Every row gives one point. Each copy is the shape, with its points in the same order, turned, moved and blurred by noise. Say if it was mirrored as well.

Shape (7 x 3):
[[ 2.0 -3.0  7.2]
 [ 4.1  2.1  3.3]
 [ 3.6  1.3  3.3]
 [-8.2 -0.3 -1.9]
 [ 1.3  2.3  4.0]
 [ 2.3 -2.0  7.2]
 [-7.3 -4.6 -6.4]]
Copy 1:
[[ 0.8  6.0 -4.3]
 [ 5.8  0.8 -2.1]
 [ 3.6  1.4 -3.2]
 [-1.2  2.3  9.3]
 [ 4.3  1.9 -1.3]
 [ 2.0  4.9 -3.6]
 [-6.3 -0.1  9.3]]
Copy 1 is: mirrored
Copy 2, 7 rows:
[[ 7.2  4.9  0.2]
 [ 3.9  0.9  4.9]
 [ 4.2  1.2  4.0]
 [-5.9  2.8 -4.1]
 [ 2.3  3.2  3.9]
 [ 6.9  4.5  1.1]
 [-5.6 -2.0 -8.0]]
Copy 2 is: mirrored

Shape (10 x 4):
[[-2.4  4.1  2.2  0.5]
 [-6.2 -4.8 -6.8  1.4]
 [ 3.2 -2.9  0.6 -8.4]
 [ 4.1 -1.7  2.1  0.5]
 [ 6.3  2.5  4.3 -6.6]
 [-5.2 -4.1 -5.6 11.2]
 [-0.5  3.6 -2.3 -3.4]
 [-1.2 -6.1 -1.9  7.3]
 [-1.1  3.0  4.1 -3.8]
 [ 4.4  2.3 -2.4 -1.3]]
Copy 1, 10 rows:
[[ 3.2 -0.8  1.9  0.1]
 [-5.0  2.7  7.0 -6.3]
 [-3.1  6.8 -3.4  3.0]
 [-1.4 -1.7 -3.8 -0.2]
 [ 1.1  1.7 -5.6  7.1]
 [-4.2 -6.3  7.0 -9.2]
 [-0.3  3.1  4.2  3.9]
 [-4.0 -5.0  0.6 -8.2]
 [ 4.5  2.9 -0.5  2.7]
 [-2.9 -1.1 -0.1  4.8]]
Copy 1 is: only turned
Copy 2:
[[ -0.6  -3.3   2.7   5.8]
 [  5.5  -5.1  -6.3  -1.6]
 [  2.8   0.8   7.3  -4.7]
 [ -0.3   3.8   1.8   1.4]
 [ -2.4   2.3  10.4  -0.1]
 [  2.2  -1.1 -12.5   4.8]
 [ -1.8  -4.5   3.2   0.0]
 [  3.3   2.8  -7.5   3.0]
 [  0.7  -2.5   7.2   3.9]
 [ -4.3   0.0   2.1  -1.0]]
Copy 2 is: only turned
Copy 3:
[[ 4.3  3.8 -4.5 -0.3]
 [-5.8  7.1 -0.1  6.0]
 [ 0.9 -4.8  4.0  1.2]
 [-1.0 -0.1 -1.1 -3.8]
 [ 5.3 -4.9  2.3 -2.9]
 [-9.0 12.1 -5.7 -0.4]
 [ 4.8  4.2  1.5  0.8]
 [-9.1  4.6 -5.1 -1.8]
 [ 5.2 -1.0 -3.2  0.9]
 [ 2.3  2.9  3.1 -3.1]]
Copy 3 is: only turned
